Rows are points. The points of each table are mixes of a few directions, plus a little noise. How many directions does each table use, and how many do they share? Where both have some left over, give the other angles between the two spaces (their principal angles), to ten degrees, smallest first.

First (7 x 2)
[[ -9  -2]
 [107  16]
 [-36  -6]
 [ 32   5]
 [ 23   4]
 [-54  -8]
 [-64 -10]]
Second (7 x 2)
[[ -8 -19]
 [ 38  95]
 [  0  -1]
 [ -7 -17]
 [-26 -71]
 [ 21  52]
 [-15 -39]]
Directions: first 1, second 1, shared 0; angles 60

First (8 x 6)
[[ 19 -16   5  -5   4  16]
 [ -7 -12  -7  11   3 -16]
 [-55  22 -18  27  -5 -60]
 [ 50 -89   0  14  24  12]
 [ -7  22   3  -7  -5   5]
 [  2  64  16 -36 -16  40]
 [-12 -55 -20  39  15 -50]
 [ 10  64  20 -43 -17  53]]
Second (7 x 6)
[[-33   4 -14  22   0 -42]
 [  0   0   0   0   0   0]
 [-16   2  -7  12   0 -22]
 [ 17  -2   6 -11   0  22]
 [-34   4 -15  22   0 -44]
 [-28   3 -11  19  -1 -35]
 [ 96 -12  39 -61   3 121]]
Directions: first 2, second 1, shared 1

First (11 x 11)
[[ -6 -17 -18 -24 -12   3 -61   7  32 -27 -30]
 [  3   7   4   9  -1   1  12  -2 -10  17   8]
 [  8  16  -8  16 -40  19 -62   7   0  85 -14]
 [ -4  -1  25   5  52 -23 121 -13 -30 -63  43]
 [ -1   3  16   7  29 -12  74  -8 -21 -27  28]
 [  8  17  -3  18 -30  15 -37   4  -7  74  -5]
 [  7  17   6  21 -12   7   4  -1 -17  54  10]
 [  1   5  11   9  15  -6  46  -5 -17  -5  19]
 [ -4 -14 -21 -21 -24   9 -82   9  34  -5 -36]
 [ -9 -22 -10 -27  10  -7 -19   3  26 -62 -17]
 [ -5 -11  -2 -13  11  -6   5   0   9 -39  -4]]
Second (10 x 11)
[[ 13 -29 -25  15   4   5  48  49  23  16  24]
 [-13  28  24 -15  -4  -4 -49 -49 -21 -16 -24]
 [ 15 -34 -29  15   5   6  55  57  25  20  28]
 [ 13 -29 -25  14   5   6  49  51  24  17  24]
 [-12  26  23 -13  -5  -5 -44 -45 -22 -16 -22]
 [-23  50  42 -23  -7  -7 -83 -82 -39 -29 -40]
 [ -7  14  12  -6  -2  -2 -24 -22 -11  -9 -12]
 [ 13 -30 -25  13   6   5  50  51  24  15  23]
 [ 10 -22 -18  11   4   3  35  37  16  13  18]
 [-11  25  20 -12  -3  -5 -40 -39 -19 -14 -19]]
Directions: first 2, second 1, shared 0; angles 70

First (8 x 18)
[[ -13   37   74  -48   21   -6   55  -17   73   31   16   -5  -33    4
    65  102  -66   34]
 [   8  -25   -5    0  -23  -13  -12    7  -12  -41  -22   -7  -19  -16
   -28   18   20   -5]
 [ -20   45   31  -51  -15   -6   55    7   34  -17  -28  -31  -29  -21
    30   66    3   -3]
 [  -7    2  -41   55   14  -27  -32  -51  -42    9   -6  -10    2   24
    -6  -78   65   45]
 [  22  -46    4  -28  -48    8   -9   59   -9  -70  -28    0  -10  -37
   -57   42   -3  -61]
 [  10  -24   -2    2   -8   -5  -16    6   -8  -18   -2    6   -7   -4
   -19    6    2   -5]
 [  33  -62  -45   81   39   30  -91   -1  -45   61   72   68   69   40
   -31 -120  -34   -5]
 [ -32   77  -15   -9   16   18   44  -11    7   46    2  -20   27    7
    50  -35   13    0]]
Second (9 x 18)
[[  33  -27   94   24   -8   32   -4    3  -14  -32   35  -36  -37   23
   -87  -30    7   76]
 [  -1   18  -37   58   30   12  -41   18  -95   33  -32    8   -1   42
   -69    2   72    1]
 [ -12  -51  -42  -45   14   -3  -14   33   31   -4   -3    0   51 -121
   -21   12  -51  -73]
 [ -50   -9  -40  -39  -34  -27   21  -55    8    4  -39   54  -20   16
    58   44   44  -52]
 [  23   29   65   20  -17    7   23  -20   14  -15   28  -19  -38   70
    23  -22   -1   73]
 [ -16  -13  -18  -47  -14  -17   20  -10   54   -8    1   12   16  -46
    56   14  -39  -39]
 [  16   27  -73   24   57    1  -35   69  -19   37   -5  -18   71  -58
    -6  -12  -43  -38]
 [  24    2   82   15  -20   15   17  -18   10  -27   31  -23  -43   52
   -16  -23    3   73]
 [ -18   24  -32  -10   -8  -19   14  -21   11   12  -16   22    0   21
    63   15    8  -20]]
Directions: first 4, second 4, shared 0; angles 40, 50, 50, 70

First (8 x 24)
[[ -14    6   12   18   44  -13   -1  -16   -5  -10  -16  -26   13    6
     8  -27  -29    5    9   27  -26    0   10  -12]
 [ -31   15   31   40  106  -28   -6  -38  -13  -25  -32  -69   32   13
    19  -64  -70   17   17   71  -70   -1   33  -34]
 [ -29   16   29   39   98  -26   -2  -35  -13  -22  -34  -62   28   11
    19  -56  -65   16   20   67  -65    1   31  -33]
 [   1    0    0   -2   -1   -2    2   -2    0    4    1    0    2    0
     2   -2   -2    1    2    0    0    2    0    1]
 [  35  -20  -36  -47 -121   33    4   43   17   26   40   77  -33  -15
   -25   70   79  -19  -24  -82   77   -1  -37   38]
 [ -14    8   13   17   47  -14   -2  -15   -6  -11  -14  -24   11    7
    10  -26  -29    7   10   30  -29    3   16  -17]
 [  35  -17  -34  -46 -114   30    5   40   17   28   38   71  -32  -18
   -23   64   78  -19  -24  -77   73   -3  -35   36]
 [  18   -9  -16  -24  -55   17    5   20    9   17   19   38  -16   -9
   -12   31   38   -8  -10  -37   40    1  -18   19]]
Second (8 x 24)
[[-56 -12  -7  12  13  28 -36  58  48  65  -8  18  13  72   5  10  24  -8
   20 -10   5 -25  12 -12]
 [-36   3  -8  27  55 -11  19 -57 -26  19 -34 -35 -16  -7  -1 -79 -26  43
   11  41 -40  18  67  -5]
 [ 46   5  15 -21  -1 -62  58 -74 -30 -86  20   6  17 -78 -12 -24  -6  24
   -6   4   1  29  -1  -2]
 [ 30  22   7  21  16  10  -4 -31 -54 -21 -25 -60 -26 -31   9 -20 -58  -3
  -17  42 -36  14  -1  11]
 [  5 -13 -54 -22 -76  15  41 -38 -29  46   3  40 -66 -44 -32 -25  52  40
  -16 -38  38  33  45  43]
 [  5  -8  11 -22 -33  16 -34  78  54   4  35  44  33  42   5  78  35 -45
    3 -41  40 -32 -60  -8]
 [-44 -18   2  -6  22 -27  15   1  41   8  12  39  35  22  -7 -16  33  20
   23 -15  12  -6  26 -21]
 [ 46  24  36  12   7  34 -60  61  -5 -32   0 -49  14  23  30  74 -55 -69
  -16  19 -18 -27 -87  -4]]
Directions: first 1, second 4, shared 1
